Rows are points. The window is the flat piece filled in between its corners: a triangle in 3 columns, a solid with four corners in 4, and so on. A path goes straight from each point to the next, and from the last back to the first. After which points does the path pass through the window?

Window (4 x 4):
[[-21  58 -33  20]
 [-20 -36  30  -3]
 [  6  46 -39  -9]
 [-15   7  47  -1]]
Path:
(1): [-45  46  -8 -25]
(2): [ 0  1 30 24]
(3): [  4 -10  43  21]
(4): [-28   0  31 -14]
(5): [-55  21 -38 -11]
(6): [-2 55 -7 25]
(7): [ 5  5 49 26]
(8): [-29  13  29 -22]
Through the window after points: 1, 3, 5, 7

Window (6 x 6):
[[-33  14  13  -1 -25 -19]
 [-22 -24 -12 -23 -23   3]
 [ 26   4 -18   2  13 -36]
 [ 12 -21  11  47  -1  -1]
 [-60  14  34 -13  44  33]
 [ -9   4  22 -32  14 -36]]
Path:
(1): [ 14  -1  20  18 -11  21]
(2): [ -5  13  13  -2 -25  28]
(3): [-48 -32   7 -18  -5 -23]
(4): [-38 -19   4  15   2 -54]
(5): [ 13  21  17 -11  -9  13]
(6): [  9   8  -1 -15  -7   5]
(7): [-31 -35 -15   2   2 -29]
(8): [-22 -13   3 -12   5 -21]
(9): [ 13   4  18 -32 -23   7]
(10): [ -2  -9   3 -14 -27  -5]
(11): [-36 -14 -10  -6  13 -48]
(12): [-24 -13 -34  18   3 -40]
Through the window after points: 4, 6, 8

Window (8 x 8):
[[-40  31  28 -24 -13   9   1 -15]
 [ 10 -31 -38  25   7  37   8  21]
 [-16   1  15  33  15  19  15  -3]
 [-21   2 -28  14 -24   4 -33 -24]
 [ 28 -24 -31  14 -47   3  36  19]
 [-20   3  47  17   4  38  -9  19]
 [  3 -26 -12   2  22 -24  -3 -18]
 [ 21  24 -14   2  15   3 -26 -31]]
Path:
(1): [-15  -9   9 -10   3  38   5 -41]
(2): [-22  14  10  16   3   4 -13   1]
(3): [  9   9 -20   9  -4  -3  -4   0]
(4): [ 20   5  -5   6  -1  16  -8 -26]
(5): [  0 -12  -7   0   3  34  -4 -34]
(6): [  1  43   5  14  15 -35 -15   8]
(7): [-10   6 -22  19 -12   0 -15   1]
(8): [  7 -39 -24   3 -35  32   5 -28]
(9): [ 11 -18 -16   4   8  10   8 -60]
(10): [  5  -6 -34  10  -6 -14  -7  13]
(11): [-2 24  1 34 -3 15  9 54]
(12): [ -8 -12  -4   8 -18  21   9 -21]
(13): [ 16 -49  -1  13 -11  46   1  -4]
(14): [  4  -7 -19  30   2  11   5  14]
(15): [ -3   2 -15  20   3  -5 -11  28]
(16): [ 16 -24 -10  23  -8  22   9  -3]
Through the window after points: 3, 5, 7

Window (8 x 8):
[[ 23  44  -9  10   5  52   6  10]
 [ 40 -40 -28  40  -2  -2  35   8]
 [ 25  -3  41  -7 -24  -6   5  24]
 [-24  16  25  -6 -27  37 -32  -4]
 [ 29 -26 -33   5  19 -12  42  -3]
 [ -9   4  18  28   8  -2  -7   1]
 [ 36 -43 -10   7   6 -28  -4  32]
 [ -1  36  -4  14 -27   7 -15  -5]]
Path:
(1): [ -1  -3   5   7 -10  -3   8  29]
(2): [ -2 -19 -22  19 -23   0  24  29]
(3): [ 60 -20  -9  37  11   4  13 -19]
(4): [ 37 -19  10  13   1   3  -8 -15]
(5): [ -2 -20 -17  -1  -8 -16   9  54]
(6): [ 0 18 -4 10  1 16 22 21]
(7): [ 34  -6   0  12   2  17 -24 -14]
(8): [ 47  -7  19  -4   5  -3   2 -22]
Through the window after points: 2, 4, 6

Window (9 x 9):
[[ 22   6  24  13  -2 -20  -6 -14 -17]
 [ -2  10   8  -4 -17 -17  -3   5   4]
 [ 23  11  18  22 -10  -9  13  13  28]
 [  9  -2   7  25 -17 -29  16  -1  -6]
 [ 12  22 -13  13 -18  -6   1 -19  -8]
 [-13  -3 -24 -10  22   7  -4  -5 -14]
 [  3 -10  -9 -22   0  23   8  -5 -27]
 [-22  23 -23 -30  16  19  28 -23 -17]
 [-60  21   2  19  -3  34  18   7  34]]
Path:
(1): [ 13  33  12   5  11 -17   2  36  -8]
(2): [-2 26 -8 14  6 -2 13 31 -7]
(3): [ -6  -6   2 -12 -12  11  11 -26   6]
(4): [ -9   2  -3   6   0   6  -1 -28  37]
(5): [-16  13   0   7  -4  13  14   7  -2]
(6): [ -9  28  -9   1  -2  13  13  12 -23]
(7): [-11  -9  -3 -15  -6 -13   3 -36  10]
(8): [ 16 -10   0   8 -15  -2  11 -25  13]
Through the window after points: 4

Window (11 x 11):
[[ -3 -18  14   1  -4 -10 -24  18 -16 -17  51]
 [ 22 -26 -14  -7   7  21  47  -9 -10   8 -41]
 [ -5 -49 -16  23  12   9  36  -8 -30  38 -18]
 [ 13  50 -51  10 -13   0 -50  -5 -24  14  47]
 [ 27  -2  -9  43   8 -10  14   6  -7  -6  21]
 [-13   3   8  28   3  26  19  18   6  -2  60]
 [  7  -6  44  18  -7 -10   3 -18  49   6  20]
 [  6  40 -32  37 -48  18 -38  -8 -40 -12  45]
 [-33  13  29  16  10 -22  -2   4  13 -27   6]
 [-12 -19 -59  28 -27   9  22   9  12 -11 -17]
 [ -4 -31 -45  27  18  25   3 -25  -3 -23 -33]]
Path:
(1): [  0   2 -28  23   0   3  22 -15 -19   6  43]
(2): [-13  -9  -6  30  -6  11 -26  17  10  -8  -6]
(3): [ -3 -30 -11  27 -15  32 -17  32  -3  -9  25]
(4): [ -3  -4  -8   9   7 -18  13 -17 -14  -3  16]
(5): [  9 -13 -59  -1   6 -12  17 -41 -12  -4  18]
(6): [ -5 -10  -6  27  -1  12   3   9 -20  24   4]
(7): [-19 -30 -10  23  -7  21  -3  23  11  -2 -11]
(8): [  8  -4  -7  17  -2  -7  33 -15  -9 -14  23]
(9): [  2   2 -20  -2   4  -9  25 -37  34 -23  42]
(10): [-15 -14   2  37   3  13  -4  33 -12  10 -17]
(11): [ 12   1  -2  26   0  10   5  36 -10  10  15]
(12): [ -6   0 -14  18  -6   2   7 -14  -6   3  32]
(13): [ 10  12 -28  10 -25   4  23 -18 -17  -9  23]
(14): [  8 -22   5  28  12  33 -30  18 -12  12 -33]
(15): [-12  -2 -10  51   9  29 -14  23  15  16   4]
(16): [ -6  -6 -23  17 -19  -5   7  -3  -6 -15  20]
Through the window after points: 3, 5, 13

Window (12 x 12):
[[-25   2 -14   8 -27  -9 -32  19  15  19  -6  17]
 [ 55  25  21   6  35   0 -10 -35 -20   5  23 -24]
 [-20 -19  14 -12   5  -5  25  13 -51  20   3 -11]
 [ -7   6 -28  -9 -11  -5   8 -41 -22 -28 -11  12]
 [ -7  17  -4  23   8   0  12   2 -15   8  17 -20]
 [ -7   2 -25  33  33 -29  -5 -25  10  11  -7 -23]
 [  5  -1 -20  10  -4  -2  -3  31 -28  32 -19 -11]
 [  6 -10 -15  -7  -5  60  -5   7  27  18   8  -3]
 [  7  13  -8 -14   2 -37  25  14  -8  -3  33 -11]
 [ -8   4   7 -17 -28  28  10 -12  -6  48   6   6]
 [  7  -9  -7  14 -15 -18  26  25  -3  -7  11  18]
 [ 25  36  24 -20  -7   8   2   9  24  11 -16 -28]]
Path:
(1): [ -4  37 -14  -8   6   2  10  14 -20  27  -7  36]
(2): [  3 -10  -5  11 -11  -6   6  13  -7  10   5 -15]
(3): [ 13  -5   5  -1  -4   0   6  -4 -11   5   8 -17]
(4): [  5  32  -5  -9  22   2  21 -15 -16  24   3  -2]
(5): [  3  24 -15  -8   5  -4  -3   5  -2  16  -6  18]
(6): [  8  -2  -3   5  -5   0   2 -19 -12  -7   9 -12]
(7): [ 11 -24  -6  -1 -25   0   3 -13 -10   5  12 -36]
(8): [ -3  35   4   2  22 -19  12   3 -14  14   2   9]
(9): [  6  17  -6  -3  14  10  13  19 -16   7  -4  31]
(10): [  3 -20  -2  16 -29 -25  18   5   6  -2  19 -28]
(11): [ -3 -11  -4   4 -19   2  -5   6   5  17  -1 -11]
(12): [ -9  49  -6  -8   7  -7 -17  18  10   5  -3  22]
Through the window after points: 1, 5, 9, 11

Window (12 x 12):
[[-35 -27 -16 -23 -20 -41 -14  27   4  37  18 -18]
 [-10 -36   3 -19  22   8  -7 -14  33 -17  -6  35]
 [-14 -18  17   0 -13  15   2 -12  -9  -1 -20  15]
 [ -6  15  -7   1  17  -9 -27  40 -24  20   4 -24]
 [ -3  -5 -14 -56 -20 -42 -46   4 -12  56   5   4]
 [  4 -22  -4   3  -3   9 -21 -37  13 -20  -9 -10]
 [-38   3 -14   4  19  -4   7 -31  12 -26  -6  27]
 [ -6 -10 -16 -30   9  17  11 -15  -9 -20  17  10]
 [ -5   7  10 -24 -14   6  -7  -5  24 -27 -22  -4]
 [ 13  26  24  26  16 -32  15  24 -19   4  26 -23]
 [ -9 -10   8 -12  28  -3  18 -19   2  -7 -25 -17]
 [  5 -15 -49 -26 -24 -55 -16  39  -9  53  -3   2]]
Path:
(1): [-34 -21  -8   1  12  25  -4 -10  25  60  -5  29]
(2): [ -4  -1   0 -12  -4 -32   3  -4  -9 -36   5  -9]
(3): [  7 -13  -2 -18  -7 -26 -25  25 -23  -6   3 -12]
(4): [-20  10 -16 -10  11  -4   3   0  14  50   6  -9]
(5): [ -1  -8  -2 -20  14 -10  -3  -5  48  41  13  -7]
(6): [-18 -22 -14 -20 -19 -20  -7   3 -19  -9 -10  11]
(7): [ -7 -10   2 -13   4 -21 -26  -1 -28  -4 -14  12]
(8): [ -1   2 -24  -6   1  15  16   0  42  20  12 -18]
Through the window after points: none

Window (14 x 14):
[[-11 -19   8  -6 -20 -16  41 -24 -13 -13  30 -24  21   8]
 [  2 -14 -19  13 -11 -50  -4   0   4  -5 -12 -12   2 -29]
 [-22   4  13 -22   2   0 -18 -17  -3  11 -11  14  12 -19]
 [ 16  -8   8  13  18  15   9   4  -5  25   5  15   8  34]
 [  2  -3  27 -25   0  12   6   3   8 -34 -12 -23  -1  18]
 [  5 -13   5  24  19  -1  20  -1 -31  -9  23  -4 -18  -2]
 [-17  13 -22  15  -7   5 -22  -5 -34   7 -20   0   8   5]
 [ 20   5  19  19  -2  -2  24  28  24  11  16  15 -38  18]
 [ -8   8  11  -7  20   0  60 -23  13 -45  11  13   1 -21]
 [ 15 -12   6  -9 -16  -1  13  30 -12  -7   8  17  12  18]
 [ -3   1  -1  15  12   3 -29 -17  -1   3  -6  38 -20  15]
 [ 30  -4  26 -18 -29  14   5  -8  19 -24 -18   4  14 -19]
 [ 15  19  -8 -17  -5  12 -41   1  27   3  -1  24  14 -14]
 [-31 -17  -9  11   2  17 -14   0  -2   7  -1   7   9   5]]
Path:
(1): [ -5  -8 -24 -42   7  13  27  -6 -36 -15  -5  -8 -14  -7]
(2): [ 10  -1 -12  -8   5   0   3   4   8  -4  -6  15  -7  -6]
(3): [  2   4  31  30 -12 -15 -11   3   6  -2  -5   0   1  -6]
(4): [ -2   2  33  21  -1 -11  16   5  -2 -22  15  14   5  -5]
(5): [ 13  -7 -16 -15  12  18   7  -1   6  19  -6  -2 -17  23]
(6): [ 10  -3   0 -23   2   8  16 -12  -2   4   0  10   1 -14]
(7): [ -4   2   9  19 -11  -5 -11  13   5 -13  -3  10  14  27]
(8): [ -1  -6  22  19 -11 -10   5  -8  16  -8  14   0  16   6]
Through the window after points: 4, 8
